Every row gives one point. A path goes straight from each point to the next, and from the last back to the first. The post is the endless flat space through its rows: a point in 2 columns, a line in 3, a plane in 4, and so on, so that a path can go around it. Count how often the path circles the post. Going back the other way cancels.

Post (1 x 2):
.22 -.12
Path:
.28 .04
-.19 .00
.01 -.26
-.12 .03
.62 .18
.47 -.18
.26 -.35
-.06 -.29
.14 .29
.41 .09
.37 -.18
.23 -.54
.04 -.16
.12 .10
.53 .09
.48 -.22
-.02 -.60
-.24 -.13
.14 .03
.50 .16
.58 -.22
.07 -.46
-.26 -.30
.17 .01
.72 .27
.53 -.19
.65 .11
Times around: 4

Post:
-.57 -.03 .13 -.02
.30 .14 -.31 -.25
-.03 .14 -.21 .13
Path:
-.55 -.12 .05 .11
-.07 .09 -.26 -.38
.08 .13 -.36 -.10
.17 -.06 -.28 -.49
-.13 .04 -.07 .29
-.13 .28 .02 .31
-.09 .12 -.09 -.29
.27 .27 -.05 -.18
-.94 -.26 .44 .42
-.11 .02 -.16 .07
-.41 -.21 -.04 .04
-.03 -.02 .01 .19
-.01 .32 .06 -.08
.24 .31 -.28 -.65
-.22 .17 -.48 .39
.04 -.06 -.23 -.58
.24 .25 -.48 .04
-.12 .33 -.07 .05
-.76 .10 .21 .15
.09 .30 -.41 -.09
-.02 .03 -.47 -.15
.05 -.14 -.35 -.37
-.22 .10 -.26 -.09
-.25 .14 -.05 -.02
.21 .16 -.04 -.33
-.30 -.01 .00 .44
Times around: 0

Post:
.01 -.25 -.07 .33 -.13 .01 -.16 -.18
.17 .39 .01 -.79 .01 .10 .09 .16
-.17 .21 -.14 .22 .22 .15 .14 -.33
-.10 -.03 -.14 -.48 .01 -.02 .17 -.22
-.09 -.20 .40 .17 -.11 -.31 .41 -.08
-.36 -.01 .05 -.44 -.08 -.11 -.16 .00
.04 .06 -.41 .28 .43 -.23 -.09 -.16
Path, 28 rows:
-.60 -.38 .23 -.06 -.31 -.20 .83 -.09
-.28 .15 -.47 .00 .02 .11 -.19 -.33
.32 -.05 -.52 -.78 .16 -.39 -.13 -.29
.04 -.33 -.39 .16 .56 -.29 .05 -.58
-.38 .41 -.50 .19 .45 .30 -.62 .02
.03 -.09 -.33 -.18 .12 .43 .00 -.09
.16 .59 .16 -.01 .20 .57 .46 -.28
.04 .92 .13 -.02 .24 .43 .00 -.04
-.12 -.17 -.48 -.46 -.04 -.17 -.17 -.24
.62 .18 -.53 .15 .26 .08 .41 -.03
-.39 -.17 -.40 .34 .39 -.41 .44 -.33
-.65 -.09 .31 -.12 -.01 -.75 .64 -.45
-.23 .04 .32 .03 -.47 .21 .47 -.35
.04 -.06 -.75 .28 .38 .18 .42 -.19
-.21 -.15 -.08 .32 .27 -.16 .50 -.16
-.19 -.18 .02 .04 -.29 -.12 -.51 .22
-.45 .31 -.41 .41 .30 .08 -.33 -.43
-.34 .14 .32 -.19 -.22 .11 -.55 .02
-.10 .14 -.01 -.30 .07 .50 .27 -.34
.13 .20 .16 -.22 .21 .04 -.06 -.31
-.17 -.31 -.16 .05 .31 -.56 -.71 .25
.13 -.04 -.36 .00 .14 .42 .26 .01
-.41 -.37 -.10 .20 -.42 .22 -.20 -.38
-.02 .03 -.39 .09 -.18 .22 -.90 -.18
.06 .42 .32 -.29 .03 .19 .21 -.30
-.17 -.25 .21 -.15 -.08 -.03 .43 -.38
-.02 .57 -.10 -.51 .26 .61 -.61 -.15
-.16 -.09 -.36 .39 .43 -.16 -.41 .12
Times around: 2
